Each point is reached from the start by the listed moves, each made once or not at all, plus a little noise. Say if it took an odd or an even number of moves. Then give how often each move was made.
(in the rows, 128 means zero)

Moves:
(1): [194 155 118 130 135]
(2): [107 221 119 133 121]
Start: [142 111 188 102 136]
Points:
[119 204 188 103 134] -> odd (0, 1)
[141 112 192  97 139] -> even (0, 0)
[187 232 164 114 133] -> even (1, 1)

Moves:
(1): [201 116 109 121 127 123 123 122 114]
(2): [137 208 121 124 127 125 119 132 135]
(3): [139 134 190 123 124 121 146 134 130]
(4): [136 132 131 186 120 135 123 134 118]
(5): [133 127 130 141 220 142 126 127 139]
(6): [133 132 132 117 115 209 130 115 132]
(7): [132 136 108 132 131 128 208 128 112]
(8): [129 124 120 121 128 135 128 197 126]
(9): [143 121 121 140 116 124 140 128 210]
Start: [150 136 158 122 104  88  89 130 141]
Points:
[249 205 135  99 184 184  71 183 151] -> odd (1, 1, 0, 0, 1, 1, 0, 1, 0)
[173 216 145 182 187 110  74 210 146] -> even (0, 1, 0, 1, 1, 0, 0, 1, 0)
[201 218 202 186 169  99 105 211 229] -> even (0, 1, 1, 1, 1, 0, 0, 1, 1)
[197 138 222 184 161 185 108 192 230] -> even (0, 0, 1, 1, 1, 1, 0, 1, 1)
[239 129 148 177 169 177  80 112 132] -> even (1, 0, 0, 1, 1, 1, 0, 0, 0)

Moves:
(1): [174 120 122 131 131 132 126 127 124 120 127 135 124 119 127 126 134 127
 127 134 133 124]
(2): [137 187 134 141 123 121 128 136 130 126 131 122 124 131 122 129 127 121
 127 120 138 119]
(3): [125 122 190 134 134 125 133 119 119 128 126 124 136 134 134 129 129 121
 131 127 133 115]
(4): [127 121 123 167 132 132 129 129 134 127 137 121 130 127 130 127 127 128
 130 126 130 131]
(5): [133 127 124 127 193 128 121 139 127 140 123 138 123 130 135 123 126 127
 129 122 138 130]
(6): [129 134 133 124 133 193 133 133 134 127 126 124 126 117 125 135 133 129
 132 130 137 130]
(7): [131 122 123 126 134 123 194 130 132 122 129 125 123 125 129 133 131 130
 125 119 129 120]
(8): [127 126 135 126 120 124 129 171 137 125 126 135 133 127 131 129 125 127
 130 130 135 133]
(9): [135 130 135 120 138 125 125 112 192 124 136 126 128 124 129 127 116 135
 137 139 134 124]
(10): [135 124 126 129 122 130 130 128 132 176 127 127 128 128 135 133 135 130
 124 129 135 124]
(11): [129 129 127 116 130 135 129 137 128 129 187 132 127 139 126 120 125 122
 127 121 130 124]
(12): [116 130 129 141 129 137 128 115 141 127 127 198 134 130 121 129 138 136
 125 126 126 129]
(13): [135 133 122 118 146 129 124 121 130 125 127 119 202 130 133 139 126 122
 111 136 127 126]
(14): [132 131 127 132 125 133 134 129 135 129 117 125 124 184 132 135 133 124
 132 137 131 130]
(15): [123 131 122 125 119 131 132 117 118 121 129 132 127 124 203 132 129 126
 130 120 116 126]
(16): [131 126 125 128 131 124 123 127 130 125 131 132 121 124 127 176 131 131
 124 126 132 123]
(17): [123 129 127 124 132 123 127 131 138 126 127 120 129 124 125 126 171 116
 130 125 127 134]
(18): [139 131 133 136 135 120 131 132 125 127 134 121 137 131 139 126 142 200
 130 135 123 138]
(19): [126 129 119 129 123 124 132 128 120 133 130 128 135 130 123 133 132 124
 171 132 128 124]
(20): [120 142 127 132 133 124 133 126 121 129 139 133 122 120 134 128 127 121
 121 188 126 138]
Start: [112 102 121 128 134 105 127 143 136 137 134 142 133 147 154 156 130 144
 112 153 112 162]
Points:
[115 168 169 184 141  89 144 142 108 130 227 136 141 155 238 204 149 187
 151 197 118 148] -> odd (0, 1, 1, 1, 0, 0, 0, 0, 0, 0, 1, 0, 0, 0, 1, 1, 0, 1, 1, 1)
[159  95 137 168 160  96 209 118 133 160 145 125 201 180 249 235 200 109
 132 216 124 142] -> even (1, 0, 1, 1, 0, 0, 1, 0, 0, 1, 0, 0, 1, 1, 1, 1, 1, 0, 1, 1)
[155 171 127 177 162 180 133 135 215 122 220 208 127 131 144 155 134 140
 115 214 141 155] -> even (1, 1, 0, 1, 0, 1, 0, 0, 1, 0, 1, 1, 0, 0, 0, 0, 0, 0, 0, 1)

Moves:
(1): [177 129 125 137 128 128 131 128 135 135 131 129 125 133 137 129 127 116
 112 120 134 136 135 120 124]
(2): [117 190 136 104 130 110 120 129 133 117 128 124 138 133 125 119 119 116
 120 130 105 140 139 126 117]
(3): [127 117 188 138 129 132 116 130 139 114 115 133 101 125 129 114 122 143
 129 142 134 128 130 124 107]
(4): [126 140 135 163 126 139 130 136 122 137 126 131 130 117 130 129 118 119
 125 128 124 128 118 128 131]
(5): [127 133 129 128 179 135 137 131 117 133 143 120 124 122 141 126 133 125
 134 141 121 134 125 135 123]
(6): [123 132 131 114 113 183 133 114 120 130 132 134 136 130 117 118 139 120
 127 127 138 133 130 136 128]
(7): [131 135 134 129 120 115 180 125 123 119 139 136 127 136 133 123 133 128
 127 136 133 123 137 116 127]
(8): [121 112 125  99 124 134 126 195 107 130 119 130 114 133 148 125 125 123
 116 118 128 137 123 112 117]
(9): [125 132 115 136 135 137 135 147 173 131 132 121 123 122 127 129 135 149
 129 117 125 141 130 116 133]
(10): [118 136 133 121 113 131 135 127 130 185 134 114 115 143 139 136 117 142
 129 128 124 126 141 136 116]
(11): [120 118 133 130 124 124 121 126 117 122 176 128 117 118 131 125 127 124
 131 117 121 134 141 110 120]
(12): [133 140 125 126 128 126 122 133 132 147 137 181 122 118 127 134 141 123
 140 138 133 138 123 129 121]
(13): [136 115 148 125 129 126 126 140 132 135 132 132 185 136 135 124 128 135
 135 115 129 127 105 122 110]
(14): [121 129 114 146 138 131 120 124 133 127 136 141 128 181 141 120 121 138
 123 142 126 119 129 129 122]
(15): [126 134 121 130 116 130 124 116 125 122 118 128 122 125 186 124 124 131
 129 124 139 154 128 123 134]
(16): [120 132 137 124 127 135 120 128 137 102 131 127 122 139 143 192 144 113
 128 133 144 119 125 141 128]
(17): [118 142 140 140 121 116 130 130 125 139 114 119 127 138 126 124 176 117
 129 120 132 140 134 117 131]
(18): [142 146 123 133 129 130 125 130 112 121 129 132 127 123 131 131 137 172
 139 121 120 121 138 123 117]
(19): [136 126 127 131 128 132 131 137 127 127 120 122 128 124 126 132 123 112
 179 129 132 121 130 113 129]
(20): [133 126 128 128 117 131 122 138 138 128 134 111 149 114 124 123 141 140
 118 190 134 136 146 124 132]
(21): [121 150 126 130 133 127 120 134 124 125 134 134 127 115 119 124 121 134
 122 123 188 128 136 127 117]
(22): [128 119 134 133 129 123 140 122 105 121 120 126 129 133 102 141 111 130
 135 135 128 179 121 131 118]
(23): [118 113 139 140 144 137 127 125 128 126 120 143 150 127 137 132 125 123
 124 107 117 132 195 123 141]
(24): [145 133 121 144 111 126 141 147 122 115 142 122 128 137 145 116 131 135
 140 121 127 141 137 193 134]
Start: [132  94 101 135 169 130 148 128 128 104  99 142 129 134 127 147 149 129
 139 138 104 111 128 142 133]
Points:
[163 131 116 112 189 185 144 198  91 146 106 198 161 133 211 122 211 100
 131 112 195 188 117 114  85] -> odd (1, 0, 0, 0, 1, 1, 0, 1, 0, 0, 0, 1, 1, 0, 1, 0, 1, 0, 0, 0, 1, 0, 0, 0)
[158 185 164 145 139 159 193 135 132  93 108 147 194 170 149 180 210  68
 119 124 117 135 128 124 103] -> even (1, 1, 0, 1, 0, 1, 1, 0, 0, 0, 0, 0, 1, 0, 0, 1, 1, 0, 0, 0, 0, 0, 0, 0)
[150 193 126 115 187 177 130 195  78  74 107 135 193 199 211 177 205 145
 117 184 176 221 149 118  57] -> even (1, 1, 0, 0, 1, 1, 0, 1, 0, 0, 0, 0, 1, 1, 1, 1, 1, 1, 0, 1, 1, 1, 0, 0)
[168 171 111 168 199 178 211 155 142  77 149 150 231 188 205 102 147 155
 123 174 156 243 227 173 101] -> even (1, 1, 0, 0, 1, 1, 1, 0, 1, 0, 0, 0, 1, 1, 1, 0, 0, 0, 0, 1, 1, 1, 1, 1)
[119 191 182 152 120 178 125 177 176 129 177 169 158 198 177 157 235 203
 165 187 103 166 181 176  57] -> even (0, 1, 1, 0, 0, 1, 0, 0, 1, 1, 1, 1, 1, 1, 0, 1, 1, 1, 0, 1, 0, 0, 0, 1)
[178 169 126 115 119 181 159 224 110 184 126 187 172 161 179 123 143 107
 133 111  97 165 126 193  80] -> odd (1, 1, 0, 1, 0, 1, 0, 1, 0, 1, 0, 1, 1, 0, 0, 0, 0, 0, 0, 0, 0, 0, 0, 1)
[116 104 185 193 136 132 188 146 152 109 111 136 126 223 192 177 206 156
 135 206 122 124 249 195 120] -> odd (0, 0, 1, 0, 0, 0, 1, 0, 0, 1, 0, 0, 0, 1, 0, 1, 1, 0, 0, 1, 0, 0, 1, 1)
[122 193 213 149 187 201 181 137 114 128 111 205 165 138 232 189 160 139
 213 148 104 145 200 129  70] -> even (0, 1, 1, 1, 1, 1, 1, 0, 0, 1, 0, 1, 1, 0, 1, 1, 0, 1, 1, 0, 0, 0, 1, 0)
[141 177  91 176 120 114 202 170 129 152 165 173  85 127 211 135 206 190
 226 102 169 169 194 140 102] -> odd (0, 0, 0, 0, 0, 0, 1, 0, 1, 1, 1, 1, 0, 0, 1, 0, 1, 1, 1, 0, 1, 0, 0, 1)
